Each row is a point. The ring and each string are closed loops that go straight from each point to the next, and from the last back to the first. Before rounding, they use only three directions, however many columns there are. Count how often each string passes through the ring. Passing back the other way cancels.

Ring:
[[ 0.05  0.43  0.01  0.08]
 [-0.08  0.67  0.30  0.31]
 [-0.25  0.54  0.39  0.33]
 [-0.51  0.12  0.33  0.24]
 [-0.64 -0.31  0.10  0.06]
 [-0.54 -0.56 -0.16 -0.16]
 [-0.28 -0.40 -0.23 -0.25]
 [-0.08 -0.06 -0.18 -0.18]]
String:
[[-0.25  0.01  0.00  0.00]
 [-0.32 -0.10 -0.23  0.09]
 [-0.32 -0.43 -0.41 -0.15]
 [-0.35 -0.67 -0.38 -0.38]
 [-0.35 -0.72 -0.20 -0.54]
 [-0.29 -0.28  0.06 -0.31]
 [-0.30 -0.14  0.01 -0.10]
 [-0.38 -0.25 -0.24  0.02]
 [-0.36 -0.51 -0.44 -0.16]
 [-0.21 -0.50 -0.38 -0.36]
 [-0.05 -0.35 -0.28 -0.47]
 [ 0.00 -0.19 -0.42 -0.27]
 [-0.14 -0.01 -0.34  0.05]
 [-0.18  0.07 -0.06  0.02]
 [-0.09  0.13  0.11 -0.14]
 [ 0.15  0.23  0.05 -0.28]
 [ 0.15  0.19 -0.17 -0.19]
 [ 0.02  0.06 -0.29 -0.10]
 [-0.23 -0.02 -0.25  0.09]]
Times through: 0
String (18 x 4):
[[-0.90 -0.77 -0.02 -0.02]
 [-0.73 -0.65 -0.30  0.05]
 [-0.36 -0.08 -0.03  0.05]
 [-0.35 -0.36 -0.04 -0.25]
 [-0.25 -0.45 -0.13 -0.42]
 [-0.08 -0.44 -0.33 -0.49]
 [ 0.08 -0.06 -0.08 -0.43]
 [ 0.08  0.19 -0.24 -0.07]
 [-0.13  0.24 -0.23  0.23]
 [-0.15  0.27  0.00  0.15]
 [ 0.02  0.55  0.34  0.04]
 [ 0.05  0.87  0.44  0.29]
 [-0.08  0.95  0.51  0.49]
 [-0.32  0.40  0.19  0.38]
 [-0.35  0.20  0.18  0.21]
 [-0.39  0.15  0.36  0.10]
 [-0.34  0.04  0.24 -0.01]
 [-0.67 -0.32  0.33 -0.05]]
Times through: 3

Ring (10 x 6):
[[ 0.24  0.26  0.06  0.06 -0.10 -0.55]
 [ 0.08  0.48  0.06 -0.26 -0.21 -0.46]
 [-0.13  0.64  0.02 -0.48 -0.24 -0.19]
 [-0.31  0.63 -0.10 -0.44 -0.16  0.25]
 [-0.37  0.47 -0.15 -0.23 -0.01  0.52]
 [-0.34  0.22 -0.09  0.06  0.17  0.64]
 [-0.26  0.05 -0.01  0.24  0.27  0.58]
 [-0.02 -0.15  0.10  0.48  0.31  0.21]
 [ 0.17 -0.14  0.10  0.51  0.23 -0.12]
 [ 0.28  0.00  0.07  0.39  0.08 -0.41]]
String:
[[ 0.25  0.42 -0.17  0.01 -0.22 -0.50]
 [ 0.42  0.42 -0.09 -0.01 -0.30 -0.89]
 [ 0.33  0.30  0.11  0.00 -0.17 -0.78]
 [ 0.07  0.22  0.24 -0.05 -0.01 -0.38]
 [ 0.03  0.20  0.07  0.07  0.03 -0.15]
 [ 0.14  0.16 -0.11  0.27  0.01 -0.15]
 [ 0.49 -0.12 -0.11  0.69  0.08 -0.53]
 [ 0.46 -0.23  0.08  0.71  0.18 -0.54]
 [ 0.09 -0.02  0.29  0.23  0.17 -0.24]
 [-0.04  0.11  0.25  0.05  0.13 -0.09]
 [ 0.15  0.08 -0.06  0.33  0.07 -0.15]
 [-0.08  0.20  0.18 -0.02  0.08 -0.03]
 [ 0.05  0.09  0.29  0.09  0.10 -0.27]
 [ 0.51 -0.05  0.11  0.48  0.02 -0.80]
 [ 0.60  0.07 -0.12  0.50 -0.11 -0.87]
 [ 0.45  0.21 -0.19  0.33 -0.15 -0.66]
 [ 0.40  0.38  0.07 -0.06 -0.26 -0.96]
 [ 0.02  0.47  0.34 -0.43 -0.17 -0.57]
 [-0.09  0.39  0.21 -0.28 -0.06 -0.20]
 [-0.01  0.36 -0.01 -0.08 -0.07 -0.14]
 [ 0.12  0.55 -0.14 -0.21 -0.28 -0.43]
 [ 0.07  0.74  0.00 -0.55 -0.40 -0.61]
 [-0.04  0.67  0.16 -0.59 -0.30 -0.49]
 [-0.18  0.47  0.31 -0.46 -0.09 -0.20]
 [-0.04  0.30  0.02 -0.04 -0.02 -0.06]]
Times through: 3

Ring (6 x 8):
[[ 0.35  0.36 -0.35  0.00  0.11 -0.18  0.08  0.11]
 [ 0.01  0.55 -0.43  0.00 -0.12  0.10  0.00  0.41]
 [-0.45  0.37 -0.20 -0.10 -0.24  0.41 -0.19  0.13]
 [-0.45 -0.32  0.11 -0.14 -0.16  0.68 -0.28 -0.43]
 [-0.17 -0.40  0.13 -0.12  0.01  0.44 -0.21 -0.58]
 [ 0.30  0.15 -0.17 -0.05  0.20 -0.18  0.02 -0.24]]
String (28 x 8):
[[ 0.45  0.28 -0.14 -0.09  0.38 -0.55  0.07 -0.42]
 [ 0.25  0.50 -0.18 -0.10  0.28 -0.50  0.03 -0.27]
 [ 0.62  0.24 -0.37  0.04  0.23 -0.30  0.15  0.05]
 [ 0.66  0.21 -0.48  0.10  0.13 -0.14  0.18  0.29]
 [ 0.45  0.60 -0.46  0.02  0.15 -0.37  0.14  0.26]
 [ 0.05  0.84 -0.28 -0.12  0.16 -0.49  0.01 -0.02]
 [ 0.04  0.36 -0.29 -0.04 -0.02  0.05 -0.03  0.11]
 [ 0.12  0.08 -0.38  0.06 -0.16  0.41 -0.01  0.34]
 [-0.08  0.48 -0.26 -0.07 -0.02  0.00 -0.06  0.07]
 [-0.07  0.27 -0.28 -0.02 -0.12  0.26 -0.07  0.18]
 [-0.07  0.06 -0.41  0.08 -0.33  0.70 -0.06  0.53]
 [-0.32  0.47 -0.40  0.00 -0.34  0.50 -0.11  0.53]
 [-0.32  0.13 -0.30  0.00 -0.34  0.70 -0.15  0.36]
 [-0.18  0.12 -0.17 -0.06 -0.12  0.35 -0.13 -0.01]
 [-0.41  0.50 -0.10 -0.16 -0.07  0.08 -0.18 -0.14]
 [-0.20  0.23 -0.12 -0.10 -0.05  0.18 -0.13 -0.14]
 [-0.42 -0.28 -0.06 -0.06 -0.30  0.87 -0.25 -0.06]
 [-0.57 -0.68  0.06 -0.05 -0.42  1.29 -0.33 -0.16]
 [-0.24 -0.37 -0.05 -0.04 -0.21  0.77 -0.20 -0.13]
 [-0.32  0.08  0.01 -0.15 -0.04  0.26 -0.20 -0.34]
 [-0.22 -0.35  0.00 -0.07 -0.13  0.64 -0.20 -0.27]
 [-0.21 -0.81  0.12 -0.05 -0.17  0.95 -0.24 -0.45]
 [-0.16 -1.14  0.26 -0.07 -0.10  1.03 -0.27 -0.73]
 [-0.19 -0.05  0.17 -0.20  0.17  0.00 -0.19 -0.75]
 [-0.13  0.22  0.03 -0.18  0.16 -0.14 -0.14 -0.53]
 [-0.05  0.07 -0.08 -0.09  0.04  0.13 -0.11 -0.26]
 [ 0.19 -0.40 -0.09  0.00  0.02  0.41 -0.06 -0.24]
 [ 0.49 -0.26 -0.07 -0.03  0.28 -0.09  0.03 -0.47]]
Times through: 2

Ring (6 x 11):
[[ 0.51 -0.16 -0.57  0.35 -0.15  0.05  0.30 -0.13 -0.52 -0.26  0.15]
 [-0.60  0.02 -0.49  0.10 -0.11  0.32  0.21 -0.47 -0.22 -0.56 -0.36]
 [-0.53  0.19 -0.05  0.11 -0.12  0.48  0.01 -0.42  0.04 -0.40 -0.54]
 [ 0.02  0.07  0.32  0.19 -0.04  0.37 -0.14 -0.09  0.20  0.09 -0.36]
 [ 0.65 -0.20  0.15  0.31 -0.01  0.11 -0.04  0.16  0.00  0.33  0.04]
 [ 0.97 -0.22 -0.16  0.41 -0.09  0.01  0.12  0.15 -0.31  0.18  0.24]]
String:
[[-0.22  0.00  0.44  0.11  0.04  0.39 -0.20 -0.07  0.38  0.19 -0.44]
 [-0.39 -0.19  0.23  0.05  0.12  0.27 -0.11 -0.06  0.33  0.19 -0.34]
 [-0.12 -0.15 -0.11  0.15  0.01  0.20  0.06 -0.13 -0.01 -0.04 -0.19]
 [ 0.29  0.06  0.10  0.27 -0.11  0.30 -0.02 -0.10 -0.03 -0.01 -0.21]
 [ 0.59  0.27  0.46  0.35 -0.18  0.44 -0.18 -0.05  0.09  0.10 -0.31]
 [ 0.30  0.26  0.60  0.26 -0.12  0.49 -0.26 -0.06  0.28  0.16 -0.44]
 [-0.50 -0.02  0.38  0.04  0.07  0.41 -0.19 -0.14  0.42  0.12 -0.51]
 [-0.61 -0.12  0.08  0.03  0.07  0.32 -0.05 -0.20  0.25 -0.03 -0.42]
 [-0.33 -0.13 -0.13  0.11  0.01  0.24  0.06 -0.19  0.03 -0.11 -0.26]
 [-0.92 -0.18 -0.13 -0.04  0.10  0.29  0.03 -0.30  0.20 -0.17 -0.44]
 [-0.82  0.23  0.04  0.04 -0.09  0.55 -0.04 -0.48  0.17 -0.42 -0.68]
 [-1.21 -0.10 -0.25 -0.09  0.07  0.37  0.08 -0.46  0.16 -0.40 -0.56]
 [-0.49 -0.10 -0.25  0.09 -0.01  0.27  0.11 -0.29 -0.03 -0.26 -0.31]
 [ 0.08  0.16 -0.14  0.26 -0.18  0.36  0.08 -0.29 -0.18 -0.32 -0.29]
 [-0.12  0.39 -0.20  0.26 -0.30  0.52  0.10 -0.50 -0.26 -0.63 -0.47]
 [-0.80  0.32 -0.41  0.10 -0.23  0.54  0.17 -0.68 -0.21 -0.83 -0.61]
 [-1.16 -0.03 -0.51 -0.04 -0.02  0.37  0.20 -0.57 -0.07 -0.63 -0.52]
 [-1.09 -0.22 -0.46 -0.06  0.08  0.25  0.18 -0.42  0.01 -0.41 -0.40]
 [-0.41 -0.06 -0.27  0.11 -0.04  0.28  0.12 -0.30 -0.08 -0.29 -0.30]
 [ 0.14  0.20 -0.09  0.28 -0.20  0.38  0.06 -0.29 -0.18 -0.31 -0.30]
 [-0.04  0.47  0.05  0.27 -0.29  0.59 -0.02 -0.45 -0.11 -0.50 -0.55]
 [ 0.03  0.22  0.01  0.24 -0.18  0.42  0.01 -0.29 -0.08 -0.28 -0.37]
 [-0.02  0.01 -0.08  0.20 -0.09  0.29  0.05 -0.20 -0.07 -0.16 -0.25]
 [ 0.21  0.36  0.27  0.29 -0.22  0.51 -0.11 -0.25  0.02 -0.19 -0.45]
 [ 0.08  0.37  0.49  0.24 -0.17  0.57 -0.21 -0.21  0.22 -0.06 -0.55]
 [ 0.18  0.31  0.56  0.25 -0.14  0.53 -0.24 -0.13  0.27  0.06 -0.50]]
Times through: 3

Ring:
[[ 0.34 -0.08 -0.27 -0.43 -0.41  0.60  0.11 -0.35  0.47 -0.12 -0.12 -0.11]
 [ 0.34  0.23 -0.33 -0.33 -0.30  0.47  0.13 -0.39  0.46 -0.05 -0.01 -0.36]
 [ 0.27  0.45 -0.28 -0.11 -0.05  0.25  0.18 -0.37  0.32 -0.03  0.12 -0.51]
 [ 0.16  0.49 -0.14  0.16  0.24  0.01  0.22 -0.29  0.10 -0.08  0.22 -0.48]
 [ 0.06  0.33  0.04  0.36  0.44 -0.12  0.26 -0.18 -0.08 -0.19  0.23 -0.28]
 [ 0.01  0.04  0.22  0.42  0.46 -0.08  0.26 -0.07 -0.13 -0.32  0.13  0.03]
 [ 0.03 -0.20  0.29  0.34  0.34  0.08  0.23 -0.02 -0.07 -0.39 -0.01  0.25]
 [ 0.10 -0.40  0.24  0.12  0.09  0.30  0.19 -0.04  0.07 -0.41 -0.14  0.38]
 [ 0.21 -0.45  0.05 -0.19 -0.21  0.52  0.14 -0.15  0.27 -0.33 -0.21  0.32]
 [ 0.29 -0.30 -0.15 -0.38 -0.38  0.62  0.11 -0.27  0.41 -0.21 -0.18  0.12]]
String (16 x 12):
[[ 0.41  0.60 -0.43 -0.34 -0.35  0.48  0.13 -0.46  0.60  0.05  0.02 -0.69]
 [ 0.30  0.51 -0.12 -0.01 -0.09  0.34  0.18 -0.29  0.44 -0.11 -0.02 -0.48]
 [ 0.22  0.29 -0.06  0.04  0.02  0.26  0.19 -0.24  0.28 -0.16  0.02 -0.29]
 [ 0.19  0.24 -0.23 -0.04  0.08  0.13  0.19 -0.32  0.13 -0.08  0.18 -0.32]
 [ 0.19  0.20 -0.27 -0.08  0.07  0.13  0.18 -0.34  0.11 -0.07  0.20 -0.32]
 [ 0.22  0.26 -0.28 -0.12  0.00  0.19  0.18 -0.36  0.20 -0.06  0.16 -0.36]
 [ 0.35  0.45 -0.55 -0.40 -0.26  0.35  0.14 -0.52  0.41  0.10  0.18 -0.64]
 [ 0.45  0.32 -0.49 -0.56 -0.55  0.66  0.09 -0.49  0.67  0.04 -0.07 -0.51]
 [ 0.37  0.08 -0.14 -0.34 -0.44  0.68  0.12 -0.29  0.61 -0.17 -0.24 -0.16]
 [ 0.26 -0.04 -0.09 -0.19 -0.21  0.47  0.15 -0.25  0.36 -0.20 -0.11 -0.05]
 [ 0.25 -0.20 -0.24 -0.34 -0.24  0.44  0.13 -0.32  0.27 -0.15 -0.02  0.00]
 [ 0.22 -0.05 -0.04 -0.10 -0.10  0.38  0.16 -0.22  0.27 -0.22 -0.07 -0.02]
 [ 0.32 -0.15 -0.01 -0.27 -0.39  0.68  0.12 -0.21  0.53 -0.26 -0.29  0.07]
 [ 0.41 -0.20 -0.27 -0.60 -0.65  0.84  0.07 -0.35  0.66 -0.15 -0.29 -0.01]
 [ 0.41 -0.01 -0.47 -0.65 -0.59  0.70  0.08 -0.46  0.59 -0.02 -0.10 -0.24]
 [ 0.35  0.18 -0.52 -0.50 -0.36  0.46  0.11 -0.49  0.42  0.04  0.09 -0.41]]
Times through: 1
String, 19 rows:
[[ 0.24 -0.62  0.22 -0.21 -0.36  0.74  0.12 -0.06  0.42 -0.44 -0.43  0.53]
 [ 0.17 -0.71  0.12 -0.20 -0.21  0.55  0.13 -0.11  0.20 -0.40 -0.25  0.55]
 [ 0.14 -0.50 -0.05 -0.18 -0.06  0.33  0.15 -0.20  0.06 -0.28 -0.03  0.32]
 [ 0.16 -0.23 -0.04 -0.09 -0.02  0.30  0.17 -0.21  0.13 -0.24 -0.01  0.11]
 [ 0.21 -0.22  0.18 -0.02 -0.13  0.49  0.16 -0.10  0.33 -0.36 -0.25  0.21]
 [ 0.26 -0.45  0.16 -0.20 -0.34  0.69  0.13 -0.10  0.44 -0.38 -0.37  0.37]
 [ 0.32 -0.62 -0.15 -0.58 -0.58  0.81  0.07 -0.27  0.48 -0.26 -0.31  0.36]
 [ 0.35 -0.40 -0.35 -0.64 -0.56  0.72  0.07 -0.38  0.47 -0.13 -0.16  0.10]
 [ 0.42 -0.13 -0.32 -0.61 -0.65  0.82  0.07 -0.38  0.66 -0.11 -0.25 -0.09]
 [ 0.33  0.10 -0.10 -0.23 -0.32  0.58  0.14 -0.26  0.52 -0.18 -0.19 -0.16]
 [ 0.24  0.08 -0.07 -0.08 -0.09  0.37  0.17 -0.24  0.31 -0.19 -0.05 -0.13]
 [ 0.26  0.09 -0.36 -0.30 -0.15  0.31  0.15 -0.40  0.25 -0.04  0.12 -0.27]
 [ 0.36  0.24 -0.50 -0.48 -0.37  0.47  0.12 -0.48  0.46  0.04  0.07 -0.45]
 [ 0.45  0.32 -0.42 -0.52 -0.55  0.68  0.10 -0.45  0.69  0.01 -0.11 -0.48]
 [ 0.37  0.18 -0.12 -0.27 -0.39  0.64  0.13 -0.28  0.61 -0.16 -0.22 -0.23]
 [ 0.23  0.04 -0.03 -0.07 -0.10  0.38  0.17 -0.22  0.30 -0.21 -0.08 -0.08]
 [ 0.23 -0.08 -0.16 -0.20 -0.14  0.37  0.15 -0.28  0.25 -0.17 -0.01 -0.05]
 [ 0.27 -0.38 -0.28 -0.47 -0.36  0.55  0.10 -0.34  0.31 -0.16 -0.07  0.12]
 [ 0.27 -0.61 -0.09 -0.45 -0.44  0.70  0.09 -0.23  0.38 -0.29 -0.26  0.39]]
Times through: 1

Ring, 9 rows:
[[ 0.22 -0.48 -0.28 -0.12  0.41 -0.22  0.17 -0.74  0.02  0.54  0.15 -0.07
   0.15 -0.18]
 [ 0.04 -0.25 -0.14 -0.10  0.25  0.01  0.29 -0.35  0.02 -0.04 -0.03  0.01
   0.15 -0.25]
 [-0.18  0.07  0.07 -0.03 -0.10  0.24  0.32  0.12  0.03 -0.60 -0.24  0.07
   0.12 -0.28]
 [-0.30  0.32  0.23  0.08 -0.41  0.31  0.27  0.44  0.09 -0.79 -0.36  0.08
   0.08 -0.27]
 [-0.25  0.37  0.27  0.21 -0.51  0.18  0.18  0.44  0.19 -0.49 -0.30  0.07
   0.05 -0.23]
 [-0.11  0.24  0.20  0.26 -0.42 -0.04  0.09  0.20  0.25  0.02 -0.15  0.03
   0.04 -0.18]
 [ 0.14 -0.13 -0.04  0.17 -0.11 -0.33 -0.06 -0.38  0.22  0.76  0.10 -0.09
   0.06 -0.09]
 [ 0.24 -0.34 -0.18  0.06  0.09 -0.40 -0.09 -0.68  0.14  0.98  0.19 -0.15
   0.08 -0.06]
 [ 0.29 -0.50 -0.28 -0.05  0.30 -0.39 -0.03 -0.87  0.07  0.97  0.23 -0.16
   0.11 -0.08]]
String (27 x 14):
[[ 0.27 -0.42 -0.23  0.02  0.33 -0.35  0.11 -0.70  0.13  0.80  0.21 -0.06
   0.13 -0.15]
 [ 0.03 -0.21 -0.11 -0.07  0.00 -0.07  0.03 -0.41  0.01  0.24 -0.03 -0.12
   0.09 -0.13]
 [ 0.01 -0.29 -0.17 -0.19  0.03 -0.01 -0.03 -0.53 -0.10  0.18 -0.06 -0.20
   0.10 -0.10]
 [ 0.04 -0.33 -0.19 -0.19  0.13 -0.03  0.04 -0.55 -0.09  0.18 -0.03 -0.16
   0.12 -0.13]
 [ 0.31 -0.64 -0.38 -0.16  0.74 -0.25  0.37 -0.87  0.04  0.54  0.24  0.02
   0.20 -0.27]
 [ 0.24 -0.48 -0.27 -0.07  0.63 -0.18  0.46 -0.62  0.10  0.31  0.18  0.11
   0.20 -0.32]
 [ 0.13 -0.28 -0.14  0.01  0.38 -0.10  0.42 -0.35  0.14  0.12  0.07  0.12
   0.17 -0.31]
 [-0.08 -0.05 -0.01 -0.04 -0.12  0.06  0.10 -0.15  0.02 -0.10 -0.14 -0.07
   0.09 -0.17]
 [-0.07 -0.04  0.00 -0.01 -0.08  0.06  0.17 -0.11  0.06 -0.13 -0.13 -0.02
   0.10 -0.20]
 [-0.10  0.04  0.06  0.05 -0.03  0.12  0.34  0.06  0.11 -0.36 -0.15  0.10
   0.12 -0.29]
 [-0.20  0.11  0.09 -0.03 -0.27  0.21  0.14  0.09  0.01 -0.46 -0.27 -0.03
   0.08 -0.20]
 [-0.38  0.32  0.22 -0.04 -0.51  0.43  0.16  0.41 -0.03 -0.95 -0.45 -0.02
   0.06 -0.22]
 [-0.45  0.55  0.37  0.13 -0.61  0.48  0.34  0.78  0.11 -1.22 -0.51  0.14
   0.06 -0.31]
 [-0.39  0.54  0.38  0.21 -0.61  0.37  0.31  0.75  0.18 -0.99 -0.44  0.15
   0.06 -0.30]
 [-0.41  0.50  0.34  0.14 -0.71  0.37  0.13  0.62  0.10 -0.87 -0.46  0.02
   0.03 -0.21]
 [-0.34  0.57  0.40  0.31 -0.70  0.23  0.20  0.72  0.26 -0.66 -0.38  0.12
   0.03 -0.25]
 [-0.11  0.46  0.36  0.52 -0.46 -0.09  0.32  0.57  0.49 -0.07 -0.13  0.25
   0.05 -0.29]
 [ 0.00  0.21  0.20  0.38 -0.28 -0.17  0.21  0.19  0.38  0.23 -0.03  0.14
   0.06 -0.23]
 [ 0.04  0.22  0.21  0.45 -0.33 -0.28  0.13  0.15  0.44  0.48  0.02  0.12
   0.05 -0.19]
 [-0.05  0.15  0.14  0.23 -0.44 -0.15 -0.08  0.00  0.22  0.34 -0.09 -0.07
   0.03 -0.09]
 [-0.08  0.01  0.03  0.03 -0.30 -0.02 -0.06 -0.15  0.06  0.13 -0.13 -0.13
   0.05 -0.10]
 [ 0.03 -0.08 -0.02  0.08 -0.10 -0.13  0.05 -0.25  0.13  0.31 -0.02 -0.06
   0.08 -0.14]
 [ 0.21 -0.22 -0.09  0.18  0.10 -0.37  0.08 -0.45  0.25  0.80  0.17 -0.01
   0.09 -0.15]
 [-0.03 -0.10 -0.04 -0.03 -0.18 -0.05 -0.06 -0.29  0.02  0.20 -0.09 -0.15
   0.07 -0.09]
 [ 0.14 -0.32 -0.17 -0.05 -0.02 -0.26 -0.18 -0.66  0.02  0.75  0.08 -0.24
   0.07 -0.02]
 [ 0.40 -0.65 -0.37 -0.07  0.35 -0.56 -0.19 -1.15  0.06  1.43  0.34 -0.26
   0.10  0.00]
 [ 0.46 -0.66 -0.38  0.00  0.54 -0.59  0.02 -1.09  0.15  1.38  0.40 -0.12
   0.14 -0.10]]
Times through: 2
